Each row is a point. Each table stands for the endless flat space through its points: a line for two points, a plane for three, and so on. Write the one point that lies in both, or say that there is none.
In the rows, zero is written as 128.

First, 2 rows:
[[131 131 153]
 [123  91 113]]
Second (2 x 3):
[[113 131 149]
 [119 127 141]]
They share: no point

First, 3 rows:
[[169 111 177 126]
 [192 115 140 108]
 [156 125 152 140]]
Second:
[[160 102 151 116]
 [160 122 163 132]]
They share: no point

First (2 x 6):
[[160  74 150 108 118  81]
 [164  81 150 104 114  88]]
Second (4 x 6):
[[150 105 182  92 113  93]
 [125  72 150  85 139  83]
 [146  93 192 100 121  95]
 [125  76 177  89 139  86]]
They share: no point

First:
[[165 213  84 123 119 112 147 172 141]
 [157 197  89 107 133 107 142 175 121]
 [189 216  89 126 122 107 147 148 151]
 [199 205 104 105 131 103 136 145 166]
 [166 164 107  76 161  96 130 153 102]]
Second, 3 rows:
[[183 136  87 104 126 102 123 110 145]
 [184 141  87  97 120 101 131 103 154]
 [143 164  93 120 138 130 133 156 109]]
They share: [151 166  92 108 128 124 142 139 127]

First, 3 rows:
[[146  78 105  73 122 135 171 125 100  74 121]
 [176 124 165  89 154 121 167 127 130 102 105]
 [206  92 155 127 180 119 185 143 170 136  57]]
Second, 4 rows:
[[177 134 128  67 154 132 160  93  96 100 120]
 [196 109 147  56 161 143 137 126 106 101  97]
 [174  81 137  94 119  83 135 138  96 131  87]
 [195 105 160  57 174 163 142 138 121  90  90]]
They share: no point

First:
[[122  84 213 112 137 126 179 166  90 133 115 189]
 [169 131 156 117 141 105 153 159 141 111  91 136]
 [177 159 128  97 177 101 129 151 145 103  75 144]]
Second (2 x 12):
[[150 114 174 108 146 112 160 158 125 119 104 170]
 [147 106 179 108 140 112 165 157 128 121 113 180]]
They share: [153 122 169 108 152 112 155 159 122 117  95 160]

First, 5 rows:
[[150 160 184 111 148 124 172 158 150 113  64  97 207  79]
 [134 152 144 156 137 105 228 195 124  89  58  53 198 125]
 [153 114 152 110 117  97 183 159 102 109 104  95 166 146]
 [142 168 170 132 159 119 176 169 146 113  76  81 204  81]
 [150 142 157 119 159 117 122 161 113 151 155  93 158 105]]
Second, 2 rows:
[[144 108 124 107 122  76 121 177 141 130 140 104 154  88]
 [148 130 146 103 140  96 137 167 129 130 126  98 164 100]]
They share: no point

First (3 x 20):
[[141 174 121 128 149  87 162  95 118 128 121 121 184 149  97 147 104 146
   77 107]
 [181 194 106 148  99  57 147 130 118  88  76 101 174 129 137 117  99 146
  122 147]
 [136 176 121 132 167  85 175  82 110 147 130 131 194 148  85 163 103 142
   62 101]]
Second, 5 rows:
[[171 161 115 102 110  94 135 137 141  80 103 135 179 141 120 138 104 174
   94 119]
 [108 144 136  67 174  92 130 143 118  84  79  79 141 122  74 120 161  96
  110 128]
 [205 181 128 137  82  90 149 126 159  77 130 136 193 167 116 124  89 213
  114 106]
 [182 174 123 145  90 101 115 157 165 107 169 113 186 145 112 128  89 192
  134 138]
 [195 180 128 122  82  71 173  91 138  69  91 129 185 177 124 102  80 201
   84  98]]
They share: no point

First (6 x 24):
[[ 63 130  65 128 100  68  68 114 116 147 165 145 157 194 146  77 214 145
   80 120  60  19 135 156]
 [ 92 100  90 110  79 108  81 108 121 154 110 174 158 157 113  73 136 169
  131 114  89  80  90 166]
 [ 85 101  75 145 111 126  60  90 142 115 103 179 169 147 118  45 102 123
  122 127  81  66 126 151]
 [113 137  81 112  54 106  85  92 128 196 118 140 140 130 118 119 152 189
  124 116 116  92  68 157]
 [ 98 124 125  91 110 100 110 134 120 144 155 139 185 157 169 176 116 173
  118 110 125 121 130 151]
 [ 57  99  79 141 107  98  62 110 142 125 125 177 179 167 138  57 166 119
  118 123  65  40 140 137]]
Second, 3 rows:
[[ 95  98 100  79  93  84  75 115  98 173 114 175 151 190 169 138 130 177
  114 117  87 101 100 149]
 [ 93 108 100  97  97  96  85 117 112 153 128 163 163 172 149 120 130 169
  116 115  95  93 110 157]
 [111 102  94 115  97 112  79 119 120 119 164 161 195 168 119  94 132 157
  106 135 105  83 140 175]]
They share: [ 92 113 100 106  99 102  90 118 119 143 135 157 169 163 139 111 130 165
 117 114  99  89 115 161]

First, 2 rows:
[[161  84 121  96 108  87  97 105 143  87 151 163 144 175 143 167 103 130
  105 123  91 114 139 122]
 [155  70 135 102 100  79  99  97 133  83 139 179 128 187 165 185  85 142
  109 125  81 116 127 128]]
Second:
[[143 102 124 115 108  94 106 116 161  85 143 162 148 170 131 147 106 130
  112 113  88 124 164 117]
 [178 105 122  57  88 113  96 127 138 113 157 149 132 199 126 184  80 128
   93  96  80  67 147 151]
 [143 118 135  99  88 112 111 133 160 101 136 161 131 193 126 161  79 136
  109  89  72  95 175 140]
 [143 113 125 106  89 109 113 134 159  94 139 166 134 174 135 151  89 142
  109 104  82 108 165 129]]
They share: [164  91 114  93 112  91  96 109 148  89 157 155 152 169 132 158 112 124
 103 122  96 113 145 119]

First, 7 rows:
[[104  98 100 222 104 157 131  83 141 173  71 143  94 131 117 109 134 150
  175 156  94 131 171 137]
 [180 167 121 129  88 189 146 140 118 147 116  65  60 162  93  98 137 153
  150  96 153  84  97 129]
 [155 208 119 131  68 190 200  87 118 108 136  90 113 159  85 131 114 118
  122 119 199  85 114 129]
 [179 123 145 165 104 126 113 140 169 171 169  79  69 157  94 172 114 198
  152 181 109 123 160 148]
 [177 134 133 208  89 105 136 124 206 223 134 172  53 194  88 181  74 119
  165 136 128  83 133 214]
 [130  32 124 185 111 129  58 165 199 223  87 106  67 138 124  90 160 184
  186 167  48 156 159 135]
 [148 170 147 140  43 140 191  94 205 147 147 144 126 193  69 139 117  88
  131 155 200  96  90 149]]
Second, 3 rows:
[[160 127 120 139  68 148 141 127 130 140 112 111  84 123 140 134 117 171
  137 175 132 177 184  90]
 [152 127 132 152  62 149 116 109 136 152 112  96  90 132 113 125 122 150
  133 172 139 163 172  97]
 [168 142 138 135  50 144 115 106 124 143 112  90  78 126 116 134 112 153
  120 184 149 179 187  80]]
They share: no point

First (6 x 24):
[[ 86 113 116 161 130 163 111 114 137 158 108 108 138 148 151 137 167 106
  141 116 145  75 153 108]
 [ 85  97  84 214 146 112  96  44 149 170  82  84 152 170 185 179 131 138
  161  93 139  95 115  78]
 [ 10 188 119 111 124 156 108  98 199 120 118 154  80 195 154 143 152  83
  197 130 183 107 125 103]
 [ 84 133 100 158  87 138  94 176 134 179 143 113 152 119 110 114 175  87
  146  93 156  71 138  81]
 [ 42 146 100 149 118 124 105  75 196 145  91 135 116 204 163 157 134 108
  186 100 178 106 123  92]
 [ 93 102  57 196  48  51  87 124 183 208  96 118 186 179 126 141 114 113
  169  27 189 103 111  43]]
Second:
[[ 92  93  93 173 116 121 107  92 158 172  93 119 148 173 151 139 135 106
  156  94 160  77 151 101]
 [ 88 111 111 165 100 143 115 114 154 166  93 111 152 167 155 143 153 114
  140  86 164  99 143  87]]
They share: [ 90 102 102 169 108 132 111 103 156 169  93 115 150 170 153 141 144 110
 148  90 162  88 147  94]

First:
[[203 106  62 144  98 107  93 191 156 157 131 148 154 113 175 170 123  97
  149 132 160 222  54 140]
 [196 111  59 158  93  50  96  99 160 128 150  74 118 140 189 176  93 129
  121 158 153 189  70 116]
 [139  96 107  88 136 147  90 134 194 163  56 110 152 101 120 159  98  69
  197 177 163 115  97 203]
 [200 107  71 146  89 114  72 183 148 148 142 146 126 132 165 180 129  93
  129 138 149 209  58 148]
 [188 113  79 133 109 106  99 167 161 154 115 127 148 118 165 162 104  94
  149 143 150 194  69 147]
 [193 120  99 130 100 100  90 169 154 147 136 121 128 148 162 170  90  93
  113 143 130 190  73 142]]
Second:
[[144 140 107 141 108  87 111 147 184 139  71  91  99 156 134 167  73  70
  116 159 135 175 101 173]
 [144 138 105 132 106  99 106 142 185 139  81  99 106 140 136 167  78  83
  134 156 144 160 102 172]
 [134 142 103 110  93 131  96 137 197 136 104 125 116  99 136 172  88 118
  180 143 173 121 111 174]]
They share: [164 118  97 122 120 107  96 122 167 145  95  95 128 126 148 157  88  91
 150 164 140 148  90 162]

First (5 x 24):
[[112  97 182 158  71  87  64 128  87 173 134 142 135 158 115 162 182 103
  201  87 168 161 103 132]
 [ 99 118 147 182  23 117 111  94 129 117 135 168 130 126  82 118 156  73
  150  84 164 159 109 104]
 [110 104 188 131  98 104  57 121  74 189 115 124 134 170 111 195 187 102
  189 101 166 147 119 161]
 [108  64 152 159  76 128 115 162  90 142 123 143 130 159  94 124 187 141
  154  37 127 167  62  88]
 [110 121 170 178  33 103  82 109 111 138 142 165 131 127  94 143 174  74
  170  95 173 149 114 119]]
Second, 4 rows:
[[ 72  95 149 131  69 134 115  91 100 208 110 123 134 130  81 146 193 138
  206 108 156 150  93 174]
 [ 98 113 159 167  67  88  33  81  74 176 124  95 100 176  83 184 187  68
  148  70 156 170 127 138]
 [121  97 181 123 110 122  88 128  92 136 108 151 147 191 119 182 145  91
  155  82 163 163 128 126]
 [112 110 170 153  87  95  45 101  79 152 115 113 116 192 100 189 166  66
  140  71 157 167 131 128]]
They share: [ 99 101 165 135  88 118  86 106  92 168 108 127 133 169  99 170 169 101
 169  90 157 157 114 146]
